Every row gives one point. To make a cloud, some directions were put in groups of two or more. Within a group, all points are equally far from the middle, so they leave a hole (a ring in 2 directions, a hollow ball in 3). The other directions are filled evenly. Then the cloud was stretched, turned, moved and blurred a little. Count the holes, and give their numbers of directions, smallest first.

Cloud:
[[  0.6 -18.2  11.5]
 [ -7.6  -4.7 -20.3]
 [  2.4   8.5 -28.7]
 [  8.6 -16.9 -41.1]
 [-24.9  16.5  12.9]
 [-11.5 -34.8 -10.0]
 [-21.7 -18.8  13.3]
 [-21.2 -16.1 -16.9]
 [ 21.5 -26.7  -1.7]
 [  1.7 -25.8 -20.9]
 [-14.2  -3.7   8.7]
 [-18.0   3.5   4.5]
 [  6.4   5.1 -34.4]
 [ -2.1 -19.1  -8.6]
 [-38.3 -16.0 -10.6]
 [ 11.7 -38.3  19.6]
 [  6.0  14.8   3.7]
 [-32.8 -10.7  -7.5]
 [-16.7   3.0  -8.9]
 [-29.5 -10.6  -5.9]]
Holes: 0

Cloud, 20 rows:
[[ -7.0  -3.9  22.7]
 [ 18.3   8.7   1.4]
 [-25.3 -23.2  14.1]
 [ 25.1  13.8  20.6]
 [-28.9  15.5  14.6]
 [-31.5  14.5   4.4]
 [-31.5 -13.3  -0.3]
 [  5.7   9.7 -20.3]
 [-28.6  24.6  -9.2]
 [-27.7  -7.6 -14.5]
 [-12.7   7.4  -2.5]
 [  3.2  11.5 -16.4]
 [-11.9 -16.8  13.7]
 [  3.5 -20.7   1.6]
 [-25.2 -19.1   9.6]
 [-30.4  -4.9  29.9]
 [  0.2   8.4  27.1]
 [ -9.6 -23.0 -29.0]
 [-36.2   6.8  -4.4]
 [-16.9 -25.4 -13.4]]
Holes: 0

Cloud, 22 rows:
[[-23.2 -28.9  10.5]
 [  3.9   1.9  18.2]
 [-30.9 -15.5 -25.7]
 [  8.1   8.0  -1.1]
 [-21.1 -26.2  23.0]
 [  2.0  -1.8  26.2]
 [ 22.0 -16.2 -18.8]
 [-21.0 -29.8 -23.4]
 [ -5.3 -48.0   2.1]
 [ 16.5   1.4   6.4]
 [ 11.8 -23.0 -35.5]
 [ 18.9 -13.1 -28.2]
 [-20.4 -33.5  -3.7]
 [-24.9  15.8 -19.6]
 [ 13.9   3.7  -0.6]
 [ 10.6   5.8  -1.0]
 [  5.4   6.2   8.0]
 [-29.5  -8.1  -9.3]
 [-13.0   4.8   8.7]
 [-11.9   1.0  14.3]
 [ -5.8   0.0  21.1]
 [ 17.0   2.4 -30.9]]
Holes: 1 (2)

Cloud, 27 rows:
[[-19.0   5.7  -2.7   1.0]
 [-11.0  -4.2  40.3 -17.1]
 [ -9.5  -1.7 -19.2 -16.5]
 [  7.5   2.5  -7.2 -35.6]
 [-22.0   8.0   7.6  12.7]
 [ 15.0 -28.6   5.8   0.3]
 [ 17.3 -17.7  21.6 -22.4]
 [ 19.2 -10.2 -14.3  11.3]
 [-15.5  -4.0  37.5 -28.8]
 [ 18.7 -30.4  -4.8 -24.3]
 [ -8.1 -38.2   8.3 -12.4]
 [-12.8   0.6 -23.3  21.3]
 [ 20.7   3.2  -4.7  19.5]
 [ 15.4  12.5   6.8 -29.6]
 [  9.2 -39.4   6.7 -27.6]
 [ -4.4 -11.7  31.3   5.8]
 [-15.9  -8.3  26.9  -1.9]
 [  7.6 -44.1   0.7 -23.6]
 [ 15.0   4.3  -5.8  -7.3]
 [  4.4 -17.8  32.6 -23.6]
 [  3.2 -34.0  16.8 -26.7]
 [-15.4 -36.3   7.7 -21.3]
 [  0.1  20.7   0.8  -4.2]
 [  2.4  26.6   5.5   5.5]
 [ -3.2   7.8  -6.2 -29.9]
 [ -3.6  14.9  -9.0  11.7]
 [-18.7 -16.3  16.2  -0.5]]
Holes: 1 (2)

Cloud, 28 rows:
[[-18.8  25.5  -4.3  15.2]
 [ 10.7  23.2  35.0  23.8]
 [-15.0   2.2  23.5  36.3]
 [-15.4  13.8   8.5  37.3]
 [ 18.5   5.1   3.4 -26.9]
 [ 10.9  -3.9 -14.7  18.7]
 [-14.4   8.7  23.7  37.3]
 [ 18.4   5.3  -2.9 -25.2]
 [ 25.7  10.0 -15.0  10.5]
 [-12.1  15.8  33.1 -10.3]
 [ 15.1  12.0  27.0 -20.7]
 [ 28.4  23.3  -6.1  15.1]
 [ -0.9 -20.9   7.9 -21.1]
 [ -8.3 -11.4 -11.6 -12.3]
 [  8.9  -6.1 -10.0  23.6]
 [  9.3  -4.7 -14.3  19.7]
 [  9.7  -6.4 -12.0 -19.7]
 [ 18.0 -18.2  23.0  10.5]
 [  9.3  -2.5 -21.1   3.5]
 [ 23.7  20.0 -14.8  -4.0]
 [  6.7 -11.0  -7.1 -22.1]
 [ 25.8  -4.1  30.8  -4.4]
 [-20.6  -7.9  38.3  12.7]
 [-27.8  -0.4   8.5  -9.3]
 [-10.9  29.1   3.5  30.3]
 [-16.8  13.4  32.1  -9.4]
 [ 15.7  13.1  39.1  -4.1]
 [  8.1  -7.2  -7.0  25.6]]
Holes: 2 (2, 2)

Cloud, 50 rows:
[[ 16.7  20.8  -6.2  -3.1  34.8 -25.7]
 [-22.6   3.1  -9.7   2.6 -29.0 -17.1]
 [ 12.5  21.8   9.7 -21.6  17.8  16.2]
 [ -3.4  -7.2   6.5 -15.3  34.3 -15.1]
 [  3.7  12.8   8.8   4.3  28.7 -43.8]
 [  8.9  44.0 -28.8 -19.9 -28.8 -12.0]
 [  7.1  28.2  -2.6 -30.4 -14.0   1.3]
 [ 22.9  15.1 -10.7  12.0  -5.2 -26.6]
 [-26.2  24.4  13.3 -11.7 -15.2  18.9]
 [ 13.4  11.4 -17.4   4.0   4.4   6.4]
 [ 28.0  -1.7  15.8   2.1  13.7 -38.6]
 [-24.3  -9.4   4.5 -21.4  28.1   4.0]
 [ -3.6  -5.3  -1.3 -16.2 -22.2  -4.1]
 [  1.5  23.2   8.8  -1.8  28.1 -11.2]
 [-31.1 -16.5 -16.8  -9.2   6.3  16.3]
 [-17.1  -8.4 -25.9  20.8   6.8 -23.3]
 [-32.7   5.4  13.5  19.3  21.0  -6.8]
 [-40.9  15.7  -9.9   8.3 -36.8  -3.1]
 [ 10.2 -16.6   4.9  31.8  15.6   0.8]
 [ -9.7  10.5 -31.2  -5.6 -21.2  17.0]
 [-13.5  -5.5  -4.0  14.9  -3.0  -1.0]
 [ -4.4  15.6 -27.1  32.3  14.3  -9.3]
 [-25.7  26.0   9.8   5.3  -4.3 -44.7]
 [  5.8   5.5 -36.0   4.4  -6.8 -36.6]
 [-18.4  -9.9 -11.7   6.9 -20.9   4.8]
 [ -8.6   6.6  -9.0   4.3   9.8 -15.6]
 [-32.3  25.0  -3.0   4.6 -11.0  -3.6]
 [ -4.7  16.5 -28.1  13.6 -31.0   8.7]
 [ -5.1  25.0  -4.3  21.9  -4.1 -28.3]
 [  7.4   7.0  24.3   7.9  11.5 -14.1]
 [-19.1  31.3  -2.3  38.8  15.2  -4.2]
 [ 12.8  18.8  18.9   5.5  -6.6 -28.6]
 [ 20.2  41.8 -12.5  -7.9  -7.4 -16.7]
 [  4.3  19.0   0.1  -9.8   1.8 -24.9]
 [ 12.1  13.6  -9.3 -12.8   4.9 -23.9]
 [-50.6 -12.9 -23.8  16.2  15.2 -10.3]
 [  9.4  -2.3  -3.3  -1.5  25.4 -20.0]
 [ -7.7  28.5 -24.1   7.8  13.8 -12.1]
 [  0.0  51.7  -6.4 -15.4  23.1   3.8]
 [ 15.4  38.9   6.2  -8.8  34.4  -2.6]
 [-25.0 -12.2  -5.2   4.0  27.0  -1.1]
 [-17.0  38.8 -14.1  25.2  -4.8 -12.9]
 [  1.5  24.2  -3.7   4.1   1.8 -32.7]
 [-30.0  16.5 -17.2  -0.8   0.6  11.1]
 [ -5.5  24.0  10.9   7.8  16.6   6.6]
 [  6.5  25.8   1.0  -9.4 -17.3 -12.1]
 [ -2.4 -14.2  12.3   5.0 -18.3  -2.2]
 [  7.5 -26.3  -5.3 -22.5  -2.9   6.3]
 [  6.8  12.5   0.3   5.9  32.7   3.3]
 [-28.5 -25.4   9.5   6.1  23.1  13.5]]
Holes: 0

Cloud, 54 rows:
[[-16.9  25.0  15.5  18.8  -3.4  -3.5]
 [  5.5 -10.1  -9.3 -12.1  21.5 -24.7]
 [-17.0  11.4  -8.6  15.1 -24.6  27.2]
 [ -7.3  11.1  14.0 -17.0  28.0  -4.5]
 [-35.5  19.6  13.2 -12.6   3.7 -20.5]
 [ -4.0  -2.9  20.7 -16.0  -6.2  37.8]
 [-10.8  -5.6   0.5 -10.0  19.0  42.0]
 [  0.1   4.8  22.9 -22.7  -2.2  24.0]
 [ -8.1 -17.7  -1.9  -0.6  31.9  21.8]
 [-40.0   0.5 -15.6 -13.4  19.8  14.6]
 [-17.9 -19.4  31.2  -9.2 -11.6   9.3]
 [-41.7  -0.5 -13.8   3.2  22.9  -7.6]
 [-23.0  13.4 -18.2 -10.1 -34.8   9.2]
 [-32.4 -20.0 -18.2  -6.1 -22.3  -7.4]
 [-10.6  11.2 -20.9  -2.0  -6.7 -39.9]
 [ -9.2  -4.0  10.1  13.6   9.0  43.8]
 [  8.6 -28.6  -9.5  -4.7 -17.0  19.7]
 [ 18.6 -13.5 -14.9  11.4  -3.7  14.4]
 [ -7.7 -25.9  16.1 -27.1   2.4  11.0]
 [ -5.4  -3.5  22.7 -24.1  17.5  -1.4]
 [ 13.1  11.0  21.3  -2.2 -30.5   7.4]
 [ -8.2  33.4  -3.4 -12.2  12.0  -9.6]
 [-23.7  -4.3  10.5  15.3  -1.9  37.0]
 [-43.7   5.2  13.7 -17.5 -12.7  -3.1]
 [-16.8   3.8  11.9   4.9 -24.9  37.1]
 [ 11.2  14.8 -10.9 -24.7  -8.5 -22.7]
 [-22.3  -3.5  -1.5  -7.6 -11.8 -46.8]
 [ -3.7 -23.9  15.5 -29.8   3.0  -1.9]
 [-20.0  -5.1  32.9  -5.5 -15.7  15.3]
 [-22.8 -16.8 -32.4 -18.3   6.7  -4.5]
 [ -9.1 -28.4  22.4 -17.5  -5.6  13.3]
 [-26.0 -29.8  11.2  -2.0 -15.1  12.6]
 [ 13.2  16.4  10.8  20.7   2.7  19.0]
 [ -5.6  14.1 -27.4  -4.0  -0.3 -31.9]
 [-20.6  14.1 -19.5   9.5 -25.1  16.7]
 [-19.8 -21.7 -19.2 -34.3  -1.6  -3.9]
 [-36.9  -9.3  21.8 -10.8 -14.7 -15.2]
 [ 16.3  -9.4 -14.2  -5.4 -17.4  31.4]
 [ 22.3  -1.3  -4.4 -15.1  -1.2 -20.5]
 [-15.7 -10.8  -4.3 -36.5   0.0 -31.1]
 [ -2.3 -21.2 -24.0  -9.7  19.7   3.7]
 [-12.7 -14.4  15.8  -3.8   2.1  42.7]
 [-22.5  -6.5  11.5  14.7  -0.2  37.7]
 [-11.9   0.3 -22.0  18.6 -14.9 -14.3]
 [-33.6  13.4   8.5 -17.3  14.9 -26.0]
 [-16.1   2.9  10.2 -34.0   6.7  17.3]
 [ 13.2  15.2 -24.4  -1.1  10.0  14.8]
 [  0.4  -6.0 -25.2 -31.9 -18.3   5.0]
 [ 27.4  10.2   4.3  -8.7  -8.9  -5.2]
 [ 24.0   1.4 -16.4   3.3   6.3   1.7]
 [-23.7  -4.5   4.2 -32.5  12.1 -28.2]
 [-36.6   6.5   6.1   5.8  15.5 -26.2]
 [ 23.4  -3.9 -13.3  11.7  -0.3  11.3]
 [  0.1  -0.2  -2.3   8.0 -33.4  33.1]]
Holes: 3 (2, 2, 2)
